Each row of a before or after table is a point. One or more steps were done to the points. Then noise was added and the rows were shuffled. The steps act on columns, c1 being the first. What was done? A step turns or swaps two columns, mirrors them in a line or flattens them onto one, adds a multiple of one to another, or multiplies or shifts one. Angles are multiples of 10 degrees, from the lower column toward the higher: turns from -170 to 170, lines from 10 to 170 but not 90. Use the fewest steps. Two steps may share a column if one is a turn and the other turns, adds or multiplies; they go together, in the order done. Otherwise the lowest column goes first.

Before (10 x 3)
-0.020 -0.007 0.043
-0.038 -0.005 -0.040
0.055 -0.074 0.003
-0.011 -0.073 0.132
0.001 0.002 -0.049
-0.056 -0.037 -0.002
-0.017 -0.072 0.003
0.032 0.007 -0.018
-0.025 -0.012 0.032
0.022 0.017 -0.044
After (10 x 3)
-0.025 -0.011 0.002
-0.002 0.004 0.003
0.066 0.017 0.004
0.038 0.065 0.002
0.038 0.060 -0.001
-0.027 0.090 0.000
0.037 -0.008 0.000
-0.031 0.007 0.000
0.022 -0.002 -0.001
0.023 0.001 -0.003
Steps: turn c1 and c2 by 160 degrees; multiply c3 by 0

Before (14 x 4)
-0.046 -0.013 0.095 0.017
0.008 0.073 0.019 -0.066
0.044 0.016 0.110 0.066
-0.014 0.017 0.008 -0.040
-0.003 -0.046 -0.008 -0.008
-0.054 0.002 0.054 0.003
-0.028 -0.052 0.020 -0.046
0.087 0.037 0.035 0.030
0.041 0.018 0.021 0.052
0.025 0.006 0.129 0.065
-0.021 0.018 0.074 0.068
0.042 0.044 -0.010 0.009
0.065 -0.015 0.081 0.028
-0.004 -0.020 -0.010 0.019
After (14 x 4)
0.033 -0.063 0.012 0.026
0.000 -0.045 -0.007 -0.009
0.021 0.028 0.130 -0.058
-0.030 0.035 0.032 -0.044
0.015 0.002 0.004 0.046
0.000 -0.012 -0.010 -0.024
0.069 0.003 0.032 -0.002
-0.042 0.043 0.004 0.007
-0.003 0.039 0.118 -0.056
-0.072 0.046 0.064 -0.017
-0.001 0.047 0.018 0.087
0.077 -0.007 0.073 -0.020
0.044 0.039 0.064 -0.057
-0.033 -0.004 0.098 -0.034
Steps: mirror c1 and c3 in the line at 80 degrees; mirror c2 and c4 in the line at 10 degrees

Before (8 x 6)
0.054 -0.024 0.035 -0.002 0.046 0.021
-0.050 0.027 0.033 0.056 0.045 -0.108
0.011 -0.012 0.073 -0.028 -0.035 -0.082
0.007 0.006 -0.047 -0.065 0.051 0.041
0.046 0.049 0.059 -0.061 0.003 -0.030
-0.021 -0.012 0.028 -0.028 0.014 0.073
0.060 0.024 0.028 -0.020 -0.023 0.000
0.089 0.028 -0.040 0.008 0.036 0.014
After (8 x 6)
0.012 0.041 0.011 -0.063 0.054 0.011
-0.020 0.065 0.129 -0.023 0.011 0.040
0.053 0.012 0.048 -0.002 0.047 0.025
0.066 0.009 0.036 -0.021 -0.021 -0.024
0.012 -0.081 -0.048 -0.028 -0.037 -0.018
0.045 -0.014 0.042 -0.059 0.003 -0.058
0.095 0.027 -0.006 0.007 0.036 -0.024
-0.050 -0.094 -0.106 0.052 0.046 -0.065
Steps: turn c2 and c6 by -70 degrees; add 1.5 times c2 to c3

Before (14 x 9)
-0.040 0.026 -0.009 0.022 -0.043 0.041 -0.014 0.035 -0.038
0.036 0.013 0.072 0.057 -0.002 0.020 0.015 0.034 0.002
0.007 -0.039 -0.045 0.049 -0.060 -0.039 -0.013 -0.097 -0.008
-0.076 0.039 0.099 -0.019 -0.034 -0.006 -0.006 0.023 -0.026
-0.005 0.052 0.051 0.062 -0.002 -0.005 0.029 -0.021 0.055
-0.016 -0.030 0.046 -0.026 0.044 -0.014 0.053 -0.031 0.008
0.005 0.040 0.013 -0.070 0.015 -0.065 -0.043 -0.001 0.021
-0.005 0.056 0.059 -0.073 -0.017 -0.017 0.001 -0.008 0.074
0.064 0.002 0.033 -0.056 0.010 0.051 -0.099 -0.022 -0.099
-0.039 0.010 0.017 -0.017 0.032 -0.012 -0.054 -0.012 0.043
0.073 0.016 0.095 0.010 0.075 0.042 -0.012 0.031 -0.115
0.042 0.021 -0.013 -0.036 -0.006 0.071 0.026 -0.059 0.003
0.035 0.072 0.056 -0.082 0.044 0.018 0.016 -0.029 -0.006
0.001 -0.021 0.073 0.002 -0.033 -0.034 -0.010 0.014 -0.026
After (14 x 9)
-0.007 0.031 0.047 -0.032 -0.005 0.070 0.031 -0.057 -0.017
0.128 -0.112 0.014 0.000 0.043 0.033 -0.020 -0.010 0.135
0.003 0.038 0.011 -0.072 -0.030 -0.062 -0.044 0.001 -0.001
0.056 0.027 0.049 -0.078 -0.025 0.012 0.018 -0.006 0.041
0.025 -0.053 0.035 -0.014 -0.030 -0.014 0.059 0.031 0.021
-0.020 0.013 0.013 -0.017 -0.044 -0.005 -0.053 0.043 0.006
0.034 0.093 0.038 0.067 -0.051 -0.005 0.032 0.040 -0.038
0.068 -0.014 0.013 0.002 0.041 -0.021 -0.010 0.029 -0.005
0.030 0.119 0.033 -0.073 -0.048 -0.017 0.005 0.034 -0.052
-0.015 0.040 -0.030 0.031 0.058 0.041 -0.010 0.025 0.004
-0.065 -0.001 0.072 0.044 0.047 -0.031 -0.011 -0.044 -0.053
0.047 0.040 0.018 -0.013 0.043 0.006 0.001 0.114 -0.008
0.055 -0.061 0.028 -0.051 0.067 0.051 -0.098 -0.043 0.072
0.085 0.020 0.000 0.059 -0.003 0.026 0.020 0.002 0.006
Steps: turn c3 and c8 by 70 degrees; turn c1 and c8 by -60 degrees; turn c5 and c9 by 130 degrees; add -1 times c9 to c2
